Rows are points. Each copy is the shape, with its points in the same order, turned, moved and blurred by noise. Is it also mirrored, or only turned?
In the rows, 128 means zero.

Shape (6 x 2):
[[101  97]
 [ 92 150]
 [143 112]
 [136 159]
 [148 165]
 [122 101]]
Copy 1 (6 x 2):
[[ 98 133]
 [120 180]
 [141 122]
 [161 168]
 [171 164]
 [111 127]]
Copy 1 is: only turned
Copy 2 (6 x 2):
[[147 167]
 [ 94 163]
 [146 120]
 [ 93 112]
 [ 98 103]
 [153 143]]
Copy 2 is: mirrored
Copy 3 (6 x 2):
[[164 140]
 [117 167]
 [135 110]
 [ 92 130]
 [ 88 123]
 [151 124]]
Copy 3 is: mirrored

Shape, 9 rows:
[[136 120 161]
 [105 119 162]
 [ 98 142 114]
 [123 145 172]
 [107 135 100]
 [131 122 165]
 [ 96 116 111]
 [ 96 120 120]
 [109 133  47]]
Copy 1, 9 rows:
[[129 132 165]
 [110 147 156]
 [126 143 103]
 [134 164 168]
 [132 120 101]
 [134 138 165]
 [105 122 106]
 [109 131 116]
 [140  90  57]]
Copy 1 is: only turned
Copy 2:
[[105 117 126]
 [122  99 144]
 [166 125 127]
 [111 129 155]
 [168 129 106]
 [105 119 133]
 [163 106 111]
 [160 106 118]
 [205 140  70]]
Copy 2 is: mirrored

Shape, 7 rows:
[[ 89  90 114 128]
 [122  90 112 162]
 [ 96  86 117 144]
 [156 147  98 120]
 [111 162 152 154]
 [160 141 129 183]
 [161 119 154 131]]
Copy 1:
[[ 78 117 155 108]
 [118  89 161 113]
 [ 89 105 163 111]
 [152 136 106 106]
 [135 162 156 163]
 [173 107 151 146]
 [128 113 110 163]]
Copy 1 is: mirrored
Copy 2 (7 x 4):
[[ 89 130 153 116]
 [115 105 124 102]
 [101 121 148 104]
 [117 130  84 166]
 [164 164 128 134]
 [169 117  87 120]
 [153 101 128 161]]
Copy 2 is: mirrored

Shape (10 x 6):
[[134 112 101 105 123  96]
 [147 132 134 108 115  91]
 [107 130 139 106 118 120]
 [153 124 139 143 129 192]
 [106 111 109 165 116 229]
 [106  92 138 178  99  90]
 [132 135 125 115 145 133]
 [109 136 119 131 147  98]
 [129  68 148 117 137 145]
 [106 129 131 129 106 101]]
Copy 1, 10 rows:
[[157 112 123 138 153 116]
 [182 123 139 134 138 141]
 [143 154 140 118 140 125]
 [109 144  98 136  73 168]
 [ 41 142 104 121  67 138]
 [108  96 175 121 163 162]
 [142 147 116 153 124 135]
 [142 136 152 168 148 126]
 [114 140  90 121 158 168]
 [142 129 162 123 143 131]]
Copy 1 is: only turned
Copy 2, 10 rows:
[[174 132 117 136 106  95]
 [176 125 144 141 140 116]
 [132 134 145 118 127 100]
 [ 82  81  96 131 123 134]
 [ 34 100  89 134  75 123]
 [147 157 137 119  91 176]
 [131 123 102 137 144 105]
 [150 153 104 132 143 109]
 [135 102 108  81 109 124]
 [138 147 150 134 112 122]]
Copy 2 is: mirrored
Copy 3 (10 x 6):
[[128 151  91 121 154 122]
 [142 141 125 124 169 116]
 [117 111 114 148 160 122]
 [109  92 156 117  92 147]
 [ 90  60 119 139  45 125]
 [192 102  79 150 134 125]
 [109 133 128 139 136 137]
 [131 149 111 170 144 126]
 [124  93  97 117 136 175]
 [147 115 102 154 157 105]]
Copy 3 is: only turned
